Every row gives one point. Each copy is the shape, with its points in the same order, turned, moved and blurred by noise. Say if it was mirrored as well.

Shape, 6 rows:
[[-12.7  14.5   6.2]
 [ 32.8  -2.7  18.7]
 [  6.8 -20.7  -4.6]
 [-11.6   0.9 -34.2]
 [-14.5  13.7  23.3]
 [  3.6 -40.6   9.1]]
Copy 1, 6 rows:
[[ -3.2 -26.3  -1.8]
 [ 18.4  -0.5  38.0]
 [-12.0  12.0  17.0]
 [-11.8  12.7 -22.6]
 [ -3.7 -38.6  12.3]
 [-27.2  10.8  38.0]]
Copy 1 is: mirrored
Copy 2, 6 rows:
[[-11.3  10.9 -10.9]
 [ 26.0   3.9  28.4]
 [  9.1 -22.6   5.2]
 [  3.9 -17.2 -35.1]
 [-18.7  14.0   6.5]
 [  0.6 -37.7  23.5]]
Copy 2 is: only turned

Shape (10 x 4):
[[ 15.4 -25.8  -8.2  -0.6]
 [-15.7  21.8 -20.3  21.2]
 [ 27.6  22.7  34.6 -11.2]
 [ -5.1  12.1  28.7  24.8]
 [-13.2  -1.5  -4.2 -14.9]
 [ -8.6   3.2   7.6  31.9]
 [ 10.8  17.2  35.2   2.9]
 [ -7.1 -20.8 -23.1  -2.4]
 [-21.4 -16.6 -35.6   2.5]
 [ -7.9  22.9  -3.5  13.4]]
Copy 1, 10 rows:
[[ 21.0 -26.4 -20.7  18.8]
 [-20.5  13.3 -45.6  12.3]
 [ 13.1  24.0  22.1  -8.0]
 [-20.4  12.1   4.7  25.6]
 [ -5.4 -17.3 -20.4  -5.0]
 [-17.3   7.9 -18.0  32.1]
 [ -4.2  18.3  15.1   6.9]
 [  3.8 -26.1 -38.6   7.8]
 [-10.9 -30.1 -54.0  11.3]
 [-15.0  17.7 -24.3   7.8]]
Copy 1 is: only turned
Copy 2 (10 x 4):
[[ 30.1   0.9 -13.7  -1.4]
 [-28.9 -16.1 -12.5   6.9]
 [ -7.3  52.2  16.4   5.0]
 [-10.3   3.6  29.0  25.4]
 [ -0.3  -4.6   2.9 -22.4]
 [ -3.9  -9.3   8.4  28.1]
 [ -6.7  29.0  26.7  12.9]
 [ 14.7 -21.8 -16.5 -15.3]
 [  5.0 -37.1 -23.0 -17.0]
 [-20.0  -5.4   2.4   9.0]]
Copy 2 is: only turned
Copy 3 (10 x 4):
[[ 22.5 -28.0   0.8 -18.8]
 [ 18.7   1.2  -2.9  35.0]
 [ 27.9  30.1 -25.9 -30.9]
 [ 26.4  28.3  14.8  -3.2]
 [ -7.2  -7.0  -7.8  -2.5]
 [ 27.8   8.8  18.6  10.8]
 [ 23.8  32.5  -7.1 -20.7]
 [  3.4 -32.3   1.5   1.6]
 [ -2.8 -36.0   4.9  19.7]
 [ 18.2  11.3  -7.3  18.2]]
Copy 3 is: only turned
Copy 4:
[[ 24.5 -12.8  20.0  -8.2]
 [-17.3  -1.8 -14.0  15.1]
 [ -0.8  43.8  49.0  -4.4]
 [-23.9   3.0  35.1  17.8]
 [ -2.8  -4.3   5.0 -23.8]
 [-10.7  -4.8  20.9  24.1]
 [ -8.0  24.5  42.9  -1.1]
 [ 13.0 -21.8   0.4 -11.5]
 [  7.1 -30.5 -15.4 -10.9]
 [-20.6   9.6   3.0   7.8]]
Copy 4 is: only turned

Shape:
[[ 16.7  11.6  21.9   1.6  36.9 -14.5 -18.6  -6.9]
 [ -1.2   1.5 -17.6 -38.1 -19.0   7.1 -23.2  -1.1]
 [ -5.2  -3.9 -42.5 -19.0  -8.8 -32.6  -1.4 -26.3]
 [-16.9  -7.4  12.7 -12.2  24.2 -14.1  -6.8  31.9]
 [ -7.9   1.2   6.9  27.7  16.2  19.6   5.6   0.3]
 [ 36.9   5.2   4.3   5.8   1.7  11.2  12.8  11.7]
 [ 15.8  -4.7  28.0  11.0   8.3 -37.9 -11.3 -13.6]
 [ 18.6  20.4 -28.1  27.6 -23.4 -28.5  -6.8 -12.0]
 [ -7.5  21.7 -17.9 -18.8 -13.2   2.1  21.9  11.2]
 [-22.5 -32.5 -20.4   6.4  -0.3  -9.8 -17.9 -33.1]
 [ -7.2  12.9 -14.1   3.7 -36.6   2.3  28.4   0.9]]
Copy 1:
[[  4.0  32.0 -20.9 -25.3  29.7  10.3   6.2  12.9]
 [-28.4  -6.7  14.0 -30.4 -24.2   0.8   7.5  -7.7]
 [-39.6 -15.5 -30.1  -4.0  -2.3 -31.0  -1.6 -22.6]
 [  2.6  47.9   9.8  -7.0   4.8 -12.1  14.9  -8.8]
 [ -6.4  17.0   6.6  23.6  28.3  25.8   8.6   5.2]
 [ 20.0  -1.0  -6.4  10.5  -1.0  24.4  17.8  17.8]
 [  8.1  13.1 -13.7 -11.3  30.2 -18.6 -16.1  23.7]
 [-35.5 -11.6 -35.7  13.9  -3.9  -6.7 -13.5  30.2]
 [-19.2   0.1   0.8   8.1 -13.6 -10.4  41.3   4.8]
 [-30.0  -1.9   2.3   3.3  26.7  -4.1 -28.0 -29.5]
 [-24.4 -19.5   8.7  28.8  -3.3 -11.9  28.5  15.8]]
Copy 1 is: mirrored
Copy 2 (11 x 8):
[[ 42.2  -3.9   9.2 -21.1   1.5  20.8 -11.8  10.9]
 [-11.7  25.1 -13.1  -0.7 -42.4  -4.5 -12.0  -1.9]
 [ 21.4  16.9  -7.3   9.7 -47.2 -13.9  24.4 -26.8]
 [  6.8  13.0  -4.7   4.8  19.9 -10.4  -1.0  20.4]
 [ -5.1 -20.3  13.0   4.4  15.1  19.7  -1.8 -21.3]
 [  0.6 -13.4  -4.1   1.1 -10.8  44.4   9.5  14.1]
 [ 41.5 -26.9  10.5 -19.0 -16.5  -1.9   0.0  15.0]
 [ 30.7 -32.8 -28.7   7.1 -42.2  15.0  14.3 -25.0]
 [-15.9   8.1 -32.3  -3.3 -12.3   9.8  30.8 -13.8]
 [ 11.7  -8.2  31.3  16.0 -33.8 -25.2  -3.5 -24.4]
 [-24.1 -21.4 -24.1   1.3 -28.7   4.9  33.6 -15.2]]
Copy 2 is: mirrored
Copy 3, 11 rows:
[[ 25.4  16.8  13.6  21.9  16.2 -12.6 -10.3  16.9]
 [ 29.0  -5.1 -27.4 -24.6 -21.2  -1.1 -20.4 -16.4]
 [ 14.9 -11.4 -37.9  13.0   5.9  -6.2   1.8 -47.1]
 [ -6.1  -0.7  -0.7   0.9 -14.0 -33.3  -0.5  19.9]
 [ -6.8   4.8   3.4  20.8 -12.3  26.7   4.0  19.8]
 [ 41.4   5.1   3.4  10.2 -20.2  13.2  27.5  16.3]
 [ 27.4 -12.5  24.7  39.5   4.4 -15.4 -10.1  -6.4]
 [ 26.1  11.9   4.5  28.7 -16.8  13.1  16.9 -50.4]
 [  8.5  -8.5 -13.0 -23.5 -13.1   6.8  29.5 -13.9]
 [ -2.7 -19.8 -31.5  35.6  -8.0  10.1 -29.3 -22.4]
 [  9.3 -22.2  -1.6  -9.8 -25.5  25.0  29.3 -24.8]]
Copy 3 is: only turned
Copy 4, 11 rows:
[[-15.4  22.1  -4.1  -4.7  30.2 -29.0 -19.0   3.7]
 [-11.5  23.7 -17.7 -34.3 -35.8  20.5   4.5 -16.3]
 [  6.7  26.4   5.1 -31.3 -38.9 -36.8  24.3 -22.9]
 [  1.4   7.1  -2.7 -17.5   6.9  -0.1  -0.5  38.4]
 [  3.8 -22.0 -18.7   7.9  10.4 -11.2   0.6  -1.4]
 [ -1.2  22.3 -25.1  29.5  -1.3   1.7   3.6  -2.8]
 [-23.4  16.5  15.6   4.5   0.9 -32.3 -13.8   7.3]
 [ 18.8  25.0   2.7  11.8 -34.1 -35.1 -14.7 -29.1]
 [ 27.8  16.4   1.5  -7.6 -15.7  14.7  23.2 -10.8]
 [-19.1 -20.1  -6.9 -30.1 -29.4 -38.7  14.7 -20.1]
 [ 27.0   3.2   6.3  16.0 -36.5   9.7  18.3 -19.2]]
Copy 4 is: mirrored

Shape:
[[-13.3  10.9   4.6 -15.2   0.6  27.9  29.8  -3.2  14.7]
 [ 16.4  14.4  38.0  19.1 -42.3 -19.1  -7.3  22.8 -26.8]
 [  0.9  25.2 -14.4   9.2   0.1   8.3 -23.5 -22.7  41.3]
 [-17.4 -28.9  -3.9   2.4 -24.8 -19.0  11.0 -38.5   4.5]
 [  4.3  41.5 -12.3  15.4  -9.3   7.2  19.8   4.1  32.0]
 [ -2.2  21.3   1.2 -20.7 -14.3  13.3  20.5   4.5  -7.4]
 [  9.4  14.1  43.9  -7.1 -22.5 -24.5  -3.1  26.5 -12.2]
 [-20.1 -39.8 -12.8   5.0 -15.2 -18.8   2.0 -11.2  18.8]
 [ -0.5   4.8   1.8   5.4 -18.1 -12.8 -11.8 -22.4  -8.2]
 [-21.9  34.5   4.1  -7.8  21.8  18.5  28.3  14.6 -22.4]
 [ 16.5  16.0 -16.3  20.0   8.2   7.4 -18.1 -12.3  17.6]
 [  3.3  -7.8  48.3   9.5 -19.4 -20.1  11.9  -5.1 -12.3]
 [-10.3 -21.1   3.9 -22.4  -3.1 -23.1  25.7 -23.7   2.3]
 [ 26.7  17.5 -15.1   5.5   8.5   9.0  15.8   8.4  24.7]
 [ 12.1  19.1  12.3   1.7 -10.3  38.5  26.0  39.7 -18.7]]
Copy 1 (15 x 9):
[[ -8.3  30.7 -20.1  -4.6  10.4  32.7  -7.9  -8.0   4.6]
 [ -2.6  -1.6  15.0 -12.8 -59.7 -18.6  -7.9 -17.2 -27.8]
 [ -7.2 -17.7 -11.2  -1.2  33.4 -11.8 -24.6  10.0  15.7]
 [  3.9  15.3 -14.1  25.4   7.7 -21.8  34.6 -26.2   8.4]
 [ 10.2  20.6  -7.1 -18.1   8.3  -1.3 -30.6  24.4   8.2]
 [  2.1  22.6 -24.7 -19.7  -6.3  17.7 -11.1 -18.7 -13.7]
 [-17.2   8.5  21.9 -28.0 -37.8  -8.7  -7.4 -32.3 -20.0]
 [-16.3  11.9 -14.1   5.8   6.7 -23.5  44.7  -9.9  20.9]
 [  3.1  -6.3  -7.7   6.4   0.5 -19.5   5.0 -18.4 -15.9]
 [-14.8  37.0 -16.4 -21.4   7.4  32.0  -9.8   2.8 -45.3]
 [  2.9 -24.3  -3.5  -8.4  20.8  -2.1  -6.5  18.5  -2.3]
 [ -6.3  15.0  28.2   8.8 -29.2  -3.0   9.5 -31.1 -14.2]
 [  1.5  29.4  -2.5  -2.3  16.9  -2.5  32.4 -38.3   3.2]
 [ 13.2   0.9  -1.5 -30.7  11.5  16.5  -5.2  18.0  10.8]
 [ -4.7  16.8 -16.9 -27.7 -39.1  43.9 -11.3   9.9 -20.2]]
Copy 1 is: only turned
Copy 2:
[[-38.7  14.7  17.2 -14.1   3.9  10.4  -3.2  -2.1 -19.9]
 [ 20.5   5.1  19.3  14.4 -36.2  -5.6  32.9  46.2  23.3]
 [ -5.4  12.9  26.7   5.9  32.9 -13.8 -26.1 -11.0  27.8]
 [ 10.0  16.1 -22.9 -27.1  -3.3 -15.4  25.3 -28.5  15.1]
 [-32.3  25.7  16.2  15.0  17.4  16.6  -4.8  10.5  23.0]
 [-21.7  22.1   4.7  -6.5 -15.1   5.1 -10.9  21.0 -10.9]
 [ 13.1  -3.6  14.1  16.3 -19.7 -16.9  28.7  47.6  -4.1]
 [ -1.3 -17.9 -23.1 -20.4   6.2 -19.4  20.7 -28.5  19.6]
 [ 22.0  14.0   5.7  -3.8  -8.2  -9.7   0.2  -1.9  15.4]
 [-23.1  10.9  13.2  20.8 -16.2  32.1 -12.0   7.8 -36.3]
 [  3.2   0.3  24.6   3.3  28.5  11.8 -22.9  -0.8  27.6]
 [ 23.8  10.1   8.6  -2.3 -15.7  -1.0  48.7  19.1  -7.6]
 [  5.5  19.0 -31.3 -19.5   6.0 -10.0  17.9  -8.6 -13.5]
 [-20.2   9.3   3.5  -2.3  30.6  22.5  -8.8  24.0  16.8]
 [-29.4  -2.0  29.4 -10.1 -28.4  37.2   4.1  43.8  -6.2]]
Copy 2 is: only turned
Copy 3, 15 rows:
[[  6.3   9.2  24.9   6.2  13.9  15.0  -3.3  -6.6  35.0]
 [-10.5  28.9  25.2  30.4 -28.8   2.4   1.3  44.6 -35.0]
 [ 49.5  27.0 -17.4 -11.5   4.4  14.9 -25.9   9.8  11.9]
 [ 14.8 -16.6  -4.8  11.5 -44.5   4.1 -14.4 -23.6   1.5]
 [ 17.2  39.8  -6.8   8.2   3.7   5.1  -6.2  24.8  39.9]
 [-11.0  22.4  18.8   6.1   5.5  18.2   8.7  -0.3  11.0]
 [ -9.6  34.8  41.0   8.6 -20.2 -11.1  -1.2  28.7 -28.7]
 [ 13.0 -26.5  -4.1 -12.1 -37.1 -11.2 -17.4  -2.5   7.8]
 [ 13.7  12.0  -7.1  11.3 -19.1   7.2 -13.3   0.8 -18.4]
 [-25.9  20.0  20.2  21.4  41.7  -1.6 -11.0  -1.7  15.8]
 [ 39.1  15.2 -21.6   0.8  15.9   3.2  -9.8  19.7  -0.7]
 [  8.2   9.9  38.9  34.2 -29.8 -13.3  -4.8   9.3 -19.4]
 [  3.8  -3.2  15.8   2.6 -25.3 -14.5   1.2 -33.6   7.1]
 [ 26.4  20.4  -3.0  -3.4  17.3  -7.2  16.3  22.2  25.5]
 [-19.3  10.6  33.9  20.4  27.5  18.1  20.7  40.0  12.3]]
Copy 3 is: only turned

Shape:
[[ -8.5 -21.4 -13.7  -5.8  25.9 -23.1   7.6  -2.8  -1.1  -9.7   2.0]
 [ 21.8  -0.8  -9.5  -2.6  20.3  40.7  15.9   6.3  40.8  -6.0  44.5]
 [ 10.3   1.2  18.3  33.9 -25.0 -39.6 -15.2  -0.1 -28.8  -7.5   8.0]
 [ -9.8   4.6  -7.5  20.0 -12.9 -31.1  -4.2   0.0 -55.6   3.1   6.1]
 [ -2.3  -9.7   0.9  16.5   6.7  25.4  29.3  15.0  24.7  -5.6  12.6]
 [  6.7  -9.9  19.5 -27.1  15.9   2.8  10.7 -22.2  17.1 -13.9   3.1]
 [-12.8 -15.7   8.9   2.8  -7.7 -23.8 -25.1  28.3 -40.4 -19.1  13.0]
 [  9.4  10.0  -4.2 -17.1  21.1  -4.5 -11.1  12.0  16.0 -24.3  -4.6]
 [ 26.5   2.1  -7.7 -21.7  38.8   3.7  13.9   4.2  -7.7 -17.5 -24.7]
 [ -4.4  -2.1   1.6  -1.5  10.2  58.6   0.0 -13.0  13.6  -1.4  25.4]
 [  5.0   5.0 -16.8  -7.6 -33.0 -38.6   0.4   3.6 -43.4 -22.0  12.4]
 [  0.0   1.6  -4.1 -26.3  -2.0  21.4   5.3  16.5  28.9  27.5  -1.8]
 [-13.6  -5.6 -22.2  27.9 -29.0 -18.4 -22.3  -8.0 -17.1 -23.5  -2.7]
 [ 19.2 -10.8  -7.0  28.2  -9.7 -16.0 -27.1  -3.9 -27.9  -2.4   4.4]
 [ 14.2 -20.3 -15.7 -20.6  20.8  17.8   1.5  -0.3  26.6  13.8  24.6]
 [ 22.9 -36.4  -3.0 -13.9   0.7  33.6  15.0   7.2  17.9 -10.9   3.6]]
Copy 1:
[[  0.7 -16.8 -10.0  16.2   9.4 -35.9  -1.8   9.4   1.4   8.8  -3.6]
 [ -6.7  35.9 -21.8   2.0 -13.2 -30.0 -25.4  23.1  17.1 -31.1  49.2]
 [-29.5 -23.9  10.8   5.7  -5.5  25.4  -2.6  14.6 -39.2  25.6  -2.9]
 [ -6.1 -22.5 -13.0   8.3   6.9  14.0 -19.4  19.5 -46.3  29.4 -25.5]
 [  5.1  29.3 -16.4   6.6 -19.3  -8.9   0.6  29.4  19.4  -5.9  16.4]
 [  3.5   5.1  15.9   9.2  -9.9 -30.2 -20.5 -19.2  13.5  -8.3  11.4]
 [-23.5 -35.4  -1.2  13.4 -12.1   0.6 -10.7  29.4 -31.4  -9.2 -34.2]
 [  1.9  -8.6  -4.1  -6.4   0.9 -26.9   5.3  -5.6  -9.6 -31.7   9.4]
 [ 38.9   0.0   9.6   8.6   6.9 -40.1   2.7  -0.3 -21.6 -20.0   9.7]
 [  8.4  30.0 -22.1  22.4 -12.5   1.8 -41.4   7.0  20.0 -32.9  19.2]
 [ -8.5 -39.6 -13.2 -11.7 -23.8  -6.7 -23.0   9.7 -51.3  23.1 -12.1]
 [ 18.9   6.3  -3.3 -30.4   5.2  -7.5 -25.6  17.7  29.2 -23.4   7.3]
 [ -9.4 -40.8 -32.5  12.9 -13.0  24.6  -2.6   4.5 -20.1  12.8   0.0]
 [ -9.2 -31.7  -3.1  19.7   7.6  20.2 -14.0  22.3 -33.5   5.9  15.2]
 [  4.6   1.3  -8.4   0.1   9.7 -32.4 -34.4  22.2  24.9 -20.5  30.6]
 [ 24.5  -2.9   6.0  12.7 -28.6 -21.2 -19.5  27.5  21.8 -21.1  29.0]]
Copy 1 is: mirrored
Copy 2, 16 rows:
[[  8.7   7.7 -28.8   9.3  -1.6 -26.5 -14.5  -8.3  -3.1   0.9  -5.6]
 [-12.6  39.8 -11.5  -2.5  29.4  40.3 -17.0 -14.0  29.2 -18.1  19.8]
 [ 52.4  -0.1  22.9   6.4  21.3 -21.2   2.9  -4.2 -24.8  38.5  -0.5]
 [ 33.8   2.6   3.5 -11.9   0.7 -28.4   4.4   3.4 -51.9  29.2   6.2]
 [ -7.7  25.7  -0.2  17.5  16.5  13.7   0.3 -34.6   4.9 -20.0  16.8]
 [  9.7  -0.9  -3.1 -10.1   3.0  -5.7  -6.9  -8.9  34.5 -18.0 -11.4]
 [ 23.7 -28.3   8.1   8.6  17.6 -26.3 -13.7  10.9 -34.0  18.7  21.7]
 [-10.9   4.6   7.9   4.3  17.8 -10.5 -34.5  -0.2   8.5  -2.8 -17.0]
 [-12.8   2.8 -12.1   1.5   9.2  -3.6 -14.6   6.8  -9.3 -22.5 -43.1]
 [ -4.7   9.1  -1.1 -27.3   7.8  37.9 -21.0 -33.8  10.1 -19.3  22.8]
 [ 32.0   9.5  18.7   4.2 -11.8 -24.6  -3.2  35.4 -32.1  22.1   8.0]
 [-41.5   8.8   7.5  -6.7  -1.2   8.2   5.6 -19.2  15.5  12.3   3.5]
 [ 36.7   8.1  21.0  15.3 -19.6 -15.6 -31.6 -14.7 -29.5  27.8  13.3]
 [ 36.8  -2.3   0.2   3.6   9.2   3.8 -15.1  -6.8 -31.0  40.4  -3.5]
 [-18.7  14.7 -28.9  -4.9   8.0  21.3 -12.0  -8.1  26.8   5.8   7.9]
 [ -8.5  -4.9  -8.6  22.7  -1.5  37.2  -0.7  -8.3  16.9 -17.5   3.9]]
Copy 2 is: only turned
Copy 3, 16 rows:
[[  2.5  -2.4  10.2  15.9  20.7 -22.3  22.2   6.7   1.5   7.2  -4.9]
 [-31.0   8.2  22.2 -13.1  21.6  27.7 -30.5  39.9 -14.5  36.2   1.4]
 [ 37.5  22.2  27.8  19.1 -12.0 -18.3   2.6  -5.7 -20.6 -29.4  46.3]
 [ 28.0  -1.2   1.2  22.8  -2.9 -32.9   3.5  -4.8 -37.2 -39.8  25.3]
 [-37.4  10.3  38.4  12.8   7.8   3.0 -12.7  20.2 -16.3  12.0   3.0]
 [ -1.5   8.8  13.9   9.0  15.7  28.6  12.7 -14.0   0.7  21.4  -6.8]
 [ 20.9  -6.6  28.3 -11.0   1.4 -33.6   3.7  -8.8  -1.0 -38.9  26.4]
 [ 13.4  -2.8  24.4  12.1  21.6  17.8   5.3  20.4  20.1  -2.6  -1.4]
 [ 12.3 -26.3  28.4  24.8  28.8  17.2  28.0  16.6 -12.4   3.3 -16.7]
 [-20.2   5.6  19.6 -15.0   6.7  21.1 -37.4   6.5 -24.0   9.7 -24.8]
 [ 20.1   9.7  -8.7   1.3   6.7  -8.7  29.3   2.4 -21.2 -51.4  37.1]
 [-25.4 -20.6   9.4  13.1 -22.4  24.7  -9.6  23.3   5.4  15.5   1.5]
 [ 17.3  38.8  11.0   8.4 -12.1 -25.9   5.5  12.3 -11.7 -39.7   1.3]
 [ 39.7  16.0  26.9   2.3 -11.7 -21.2   3.5  16.7 -31.0 -16.6  13.3]
 [-14.1  -4.4   2.5 -14.9   5.2   7.3  -0.8  27.9  -1.4  38.1  -6.7]
 [-32.0   0.4  41.3 -16.1   1.0  17.6  11.7  20.2 -17.7  14.9  -7.0]]
Copy 3 is: mirrored
